Each point is reached from the start by the listed moves, each made once or not at all, plus a little noise. Say if it took an odd or an even number of moves. Then give how often each move was made.

Moves:
(1): [0.35 0.37]
(2): [-0.35  0.26]
Start: [-0.10 -0.50]
Points:
[-0.13 -0.52] => even (0, 0)
[-0.10  0.11] => even (1, 1)

Moves:
(1): [ 0.35  0.13 -0.05  0.05  0.17 -0.03  0.08 -0.15 -0.30]
(2): [-0.03  0.19 -0.11 -0.08 -0.03 -0.22  0.00  0.29 -0.09]
(3): [ 0.00  0.01  0.31 -0.12  0.22 -0.20 -0.02 -0.01 -0.07]
(4): [-0.05  0.11 -0.19  0.41  0.02 -0.33 -0.17  0.17 -0.06]
(5): [-0.02  0.23 -0.17 -0.23  0.15 -0.11 -0.05 -0.05  0.27]
(6): [ 0.00  0.29  0.29  0.26 -0.05  0.20 -0.29  0.08  0.18]
(7): [-0.13  0.16  0.06  0.19 -0.02  0.13  0.45 -0.02  0.25]
(8): [ 0.40 -0.12  0.05  0.00 -0.03  0.05 -0.05  0.30  0.15]
(9): [ 0.09  0.10  0.20 -0.02 -0.53 -0.12  0.05 -0.18  0.06]
Start: [ 0.27  0.02  0.12 -0.14 -0.11 -0.11  0.01 -0.18 -0.04]
Points:
[ 0.59  1.06  0.10  0.24 -0.38 -0.72 -0.38 -0.02  0.02] => even (1, 1, 0, 1, 1, 1, 0, 0, 1)
[ 0.88  0.89  0.38  0.67 -0.59 -0.43  0.06  0.30  0.15] => odd (1, 1, 0, 1, 0, 1, 1, 1, 1)
[ 0.90  0.83 -0.06  0.26  0.12 -0.56 -0.47  0.46  0.11] => even (1, 1, 0, 1, 1, 1, 0, 1, 0)
[ 0.62  0.46  1.03  0.16 -0.52 -0.05  0.15 -0.02  0.51] => odd (0, 0, 1, 0, 0, 1, 1, 1, 1)
